Every row gives one point. Each copy is the shape, with its points in the same order, stretched, turned, moved and blurred by noise. Say if it was mirrored as well.

Shape (8 x 2):
[[ 51   1]
 [  7  42]
 [-37   5]
 [-13 -20]
 [ 24 -10]
 [-16 -24]
 [ 33  55]
 [-10 -34]]
Copy 1 (8 x 2):
[[-39 -30]
 [-38  26]
 [ 11  18]
 [ 13 -29]
 [-11 -32]
 [ 18 -25]
 [-62  20]
 [ 26 -30]]
Copy 1 is: mirrored
Copy 2 (8 x 2):
[[ 47  -9]
 [ 14  32]
 [-50  -2]
 [-42 -27]
 [ 10 -10]
 [-41 -29]
 [ 58  38]
 [-43 -47]]
Copy 2 is: only turned
Copy 3 (8 x 2):
[[ 51  24]
 [-23  44]
 [-37 -12]
 [  1 -31]
 [ 32   1]
 [ -3 -35]
 [ -7  72]
 [ 11 -42]]
Copy 3 is: only turned

Shape (10 x 4):
[[ 17  28 -10 -53]
 [-13 -33  37  21]
 [ -6  35  10  41]
 [-11 -12   7 -50]
 [ -3 -24 -55  34]
 [-25  -8  16  -5]
 [ 21 -51 -24 -22]
 [ 19 -22  25  27]
 [  3 -40  49   4]
 [  0  43  11  55]]
Copy 1 (10 x 4):
[[ 29  12  59 -34]
 [  8 -21 -17  19]
 [-47  25  32  25]
 [ 34 -29  12 -26]
 [-43  25 -27 -64]
 [ -6 -23   9   5]
 [ 41   3 -26 -61]
 [ 10  16  -3  15]
 [ 37 -19 -12  23]
 [-60  38  39  33]]
Copy 1 is: only turned
Copy 2 (10 x 4):
[[-26 -42  19 -55]
 [  3 -28 -13  47]
 [ 57  18  13   7]
 [-34 -58  17  -8]
 [-22  61  25   8]
 [  5 -28  28  20]
 [-75  -1 -15   7]
 [  2 -15 -37  22]
 [ -8 -51 -36  41]
 [ 62  30  14   3]]
Copy 2 is: only turned
Copy 3 (10 x 4):
[[ 75  25 -31  -5]
 [-25 -40  26 -16]
 [ 13 -18  19  58]
 [ 36  19 -14 -43]
 [-49   4 -60  42]
 [  1   2  15 -11]
 [-20  -7 -66 -27]
 [-13 -53   0   7]
 [-13 -45  23 -36]
 [ 17 -31  28  73]]
Copy 3 is: only turned

Shape (14 x 8):
[[ 10  -6  -6   8   1  22  42 -20]
 [ 10 -12 -18  23 -27   9  23   8]
 [  0 -15  -1  27   1  95 -15   4]
 [-61  -5 -11  17 -28  33 -15 -21]
 [-33  48   5  16   1   2   5 -20]
 [  3  13   0  19 -11 -22  -7   0]
 [-70 -12 -19  10  -8  -2  86 -14]
 [ 24 -11  11 -13   2 -21  -3  33]
 [  5  -9  13  21 -35  55  -5  -2]
 [ -2  -9  12 -25  -1  -9  -6 -21]
 [ 12 -12   5 -65  -7 -15   6  70]
 [ 18  23   2   8  -2 -19 -11   8]
 [ 18  19 -18 -10  -8  32 -16 -11]
 [ 12 -11 -21  29   1 -10 -19 -18]]
Copy 1 (14 x 8):
[[-15   8 -39  15   9 -23  32   9]
 [-13  -2   4  12  -9 -36  22  43]
 [-30 -40 -47 -15  12  39  46  19]
 [-24  21 -22 -53  29 -13  37  48]
 [-27  39  28 -38  22  -5  38 -12]
 [-11  14  36   5  -1 -10   3  -1]
 [ 24  57 -38  -8  48 -67  70  61]
 [ 14 -22  34  14 -11 -26  -7 -22]
 [-37 -34  -9  -3   6 -15  35  21]
 [  1  -6 -10 -11  20 -31  -1 -29]
 [ 52 -44  21  -7 -35 -60 -10 -35]
 [-11  12  43  -2 -18 -10  -6 -25]
 [-36   2 -13 -24 -22  -4   4 -17]
 [-28   9   0   8  -9  12 -20  13]]
Copy 1 is: only turned
Copy 2 (14 x 8):
[[-34  52   3 -23 -20   3  20 -21]
 [-16  15  -9 -25 -31   2  -2 -50]
 [-65  25 -28  44  38  -7   3 -39]
 [-19 -11 -41  -7  34  43  34 -36]
 [ 14  20 -33  12 -14  36  34  13]
 [ 21  -3  -1 -10 -26  23  -7 -15]
 [-48  27 -18 -49 -54  41  90 -39]
 [-16 -16  20 -13 -43  14 -34   0]
 [-37  31 -30  12  18  21 -22 -47]
 [-13   6  13 -34   4  34  -8  10]
 [-56 -43  -5 -33 -68  10 -55  25]
 [ 21  -1  -1  -2 -31  12 -19   4]
 [-13  14 -25  -8   9 -10 -20   7]
 [ 21  -5  20 -18   3   2   5 -28]]
Copy 2 is: mirrored
Copy 3 (14 x 8):
[[-19  27  15   4  32 -16  -3 -20]
 [ -7  22  14  -1 -13 -17  22 -13]
 [ -3   5  18  73 -13 -17 -44 -39]
 [-14  10  46  -4 -47 -13 -47  -4]
 [ 10  -4  34 -26   3 -33 -18   8]
 [ 13   3   1 -12 -11 -18  20  15]
 [-69  18  65 -36   6 -26   3  -2]
 [ -5 -18 -44  21   1 -14  37   1]
 [ 13  -5  23  25 -27   6 -22 -43]
 [-18   2 -20  -4  10   2 -23  -4]
 [-33 -53 -80  15 -21 -11  40 -32]
 [ 23  -2 -18  -2   5 -22  22   9]
 [ 11  11 -17   2  -2 -26 -31 -30]
 [  8  36  -9  12   0 -20   4  23]]
Copy 3 is: mirrored
Copy 4 (14 x 8):
[[  0 -17  26   4  17   2  -4 -11]
 [-10 -42  -5   1   2 -10  12 -17]
 [-37 -69  25 -62  10  28 -16  35]
 [-58 -50   2 -22  10  56 -26 -35]
 [-41  26   0  15   8   5 -53   3]
 [ -5   2 -30   8 -19  -5 -26  -7]
 [-46 -25  47  57  37  30  20 -53]
 [ 21   8 -39   1  -5   5  32  28]
 [-36 -43   1 -56   9  -2   2   2]
 [ 11  17  -9 -11   1  37  -6 -15]
 [ 35  17 -50  -2  39  35  75  46]
 [  7  15 -40   8 -12  -8 -18  20]
 [  7 -17  -8 -23  21  15 -36  14]
 [ 11 -31 -18   6 -31  19 -40 -19]]
Copy 4 is: mirrored
